Each row of a before or after table is a point. The points were changed in one or more steps. Then noise was added and the rows were shuffled. The steps act on how far a point lies along the listed directions, d1 being the first. Name the steps. A step turns or swaps two directions, mirrors them in a line or flattens them onto one, adds a multiple of one to another, or multiplies one. Angles are multiples of 10 degrees, from the lower direction toward the higher: turns from -170 to 170, lines from 10 to 170 but not 90. Use the fewest steps. Two steps may share a direction if one is a turn and the other turns, adds or multiplies; they go together, in the order done. Otherwise the lowest direction goes first.

Directions:
(1): [-.08,.49,.11]
(2): [-.37,.01,-.34]
(3): [-.33,-.14,.36]
Before:
[[-.12,.01,-.29],
[.13,-.53,-.20],
[-.02,.20,.02],
[.09,.23,.08],
[-.10,.24,-.13],
[-.14,.05,-.27],
[.34,.05,.51],
[-.52,-.26,.41]]
After:
[[-.10,-.17,-.30],
[-.31,.08,-.40],
[.05,-.20,-.09],
[-.59,-.11,.41],
[-.08,.58,.04],
[.19,-.21,.05],
[-.24,.05,-.44],
[.64,-.17,.70]]
Steps: multiply d1 by -1; multiply d2 by 1.6

Directions:
(1): [-.14,-.36,-.11,.45,-.37,.23,-.35,-.05]
(2): [.05,-.41,-.22,-.60,-.17,.28,.06,-.04]
(3): [.20,-.43,-.36,.26,.29,-.27,.31,.10]
Before:
[[-.26,.90,.41,.45,-.29,-.01,-.42,.08],
[-.09,-.42,-.15,.30,-.25,.33,-.30,.07],
[-.20,-.03,.01,-.34,-.51,.37,-.19,-.22],
[.09,-.36,-.16,-.13,-.27,.31,.04,.10],
[-.05,.11,.08,-.09,-.01,-.08,-.04,-.04],
[.24,.25,.07,.45,.62,-.65,.43,.00],
[-.06,.11,.30,.23,-.30,.22,-.28,-.09],
[-.05,.51,.33,.47,.07,-.27,-.19,.09],
[.03,.03,.00,.66,.26,-.50,-.15,.08],
[.00,-.22,-.25,-.58,.04,.07,.22,.11]]
After:
[[.04,-.17,-.23,-.49,.19,-.03,.34,.19],
[.12,-.03,.00,-.40,-.21,.27,.12,.13],
[-.02,.06,.06,.05,.07,-.15,.01,-.05],
[.09,-.56,-.27,.92,.08,-.26,.01,-.06],
[-.16,.04,.10,-.33,-.26,.47,-.31,-.01],
[-.13,-.33,-.05,.64,-.29,-.07,-.52,.00],
[-.04,.47,.20,-.58,-.06,.07,.16,-.16],
[-.19,.90,.34,.67,-.13,-.16,-.31,.13],
[.00,.43,.41,.02,-.20,.14,-.13,-.06],
[-.13,.25,.26,.72,-.03,-.20,-.28,.07]]
Steps: turn d1 and d3 by -60 degrees; turn d1 and d2 by 40 degrees

Directions:
(1): [.01,.20,-.36,.03,-.35,-.48,.19,.04,.20,-.46,.02,.21,-.14,-.55]
(2): [.17,-.61,.21,-.46,.14,.08,-.36,-.13,.31,-.28,.15,.27,.17,-.26]
Before:
[[.01,.19,-.32,.05,-.32,-.53,.11,.03,.16,-.45,.02,.23,-.20,-.56],
[.05,-.01,-.12,-.05,-.11,-.24,.08,-.04,.09,-.27,.09,.09,-.04,-.24],
[-.11,.01,.03,.03,.04,.13,-.06,-.02,-.02,.16,-.01,-.09,.04,.18],
[.02,.00,-.08,-.02,-.03,-.04,.06,-.05,.07,-.12,.05,.01,-.06,-.08],
[.09,-.10,.11,.05,.15,.17,-.15,-.08,-.02,.11,-.01,-.11,.02,.19],
[.00,-.15,.13,.00,.22,.12,-.14,.03,-.08,.15,.04,-.03,.05,.19],
[.08,-.28,.08,-.24,.07,.15,-.10,-.09,.14,-.08,-.03,.08,.16,-.06],
[.03,-.13,.13,-.07,.13,.26,-.10,-.06,.00,.02,.02,.17,.10,.11],
[-.01,.04,.15,.06,.14,.13,-.01,.06,-.13,.19,.00,-.15,.07,.15],
[-.05,-.02,.12,.00,.04,.10,-.08,.07,-.08,.14,.14,-.15,.03,.11]]
After:
[[-.04,.12,.04,.11,.07,.23,.04,-.01,-.12,.14,-.04,.06,.03,.21],
[.26,-.70,.00,-.63,-.10,-.41,-.41,-.17,.61,-.87,.25,.63,.05,-.94],
[-.12,.21,.03,.17,-.01,.07,.05,.13,-.21,.24,.08,-.25,-.04,.20],
[.05,-.19,.05,-.17,.05,.14,-.04,-.07,.10,-.03,-.05,.04,.14,-.02],
[-.18,.23,-.05,.22,-.01,.10,.08,.03,-.14,.27,-.06,-.19,-.02,.28],
[-.10,.19,.01,.26,.15,.07,.06,.10,-.25,.31,-.05,-.18,-.05,.33],
[.15,-.40,.02,-.36,-.02,-.19,-.16,-.12,.27,-.46,.19,.26,.07,-.41],
[.05,-.15,-.03,-.14,.01,-.02,-.03,-.08,.15,-.19,.09,.07,-.02,-.14],
[-.10,.34,.04,.28,.07,.09,.16,.12,-.28,.34,-.08,-.28,-.01,.29],
[.00,.21,.00,.29,.08,.13,.03,-.01,-.19,.26,-.08,-.24,-.06,.32]]
Steps: add 1.5 times d1 to d2
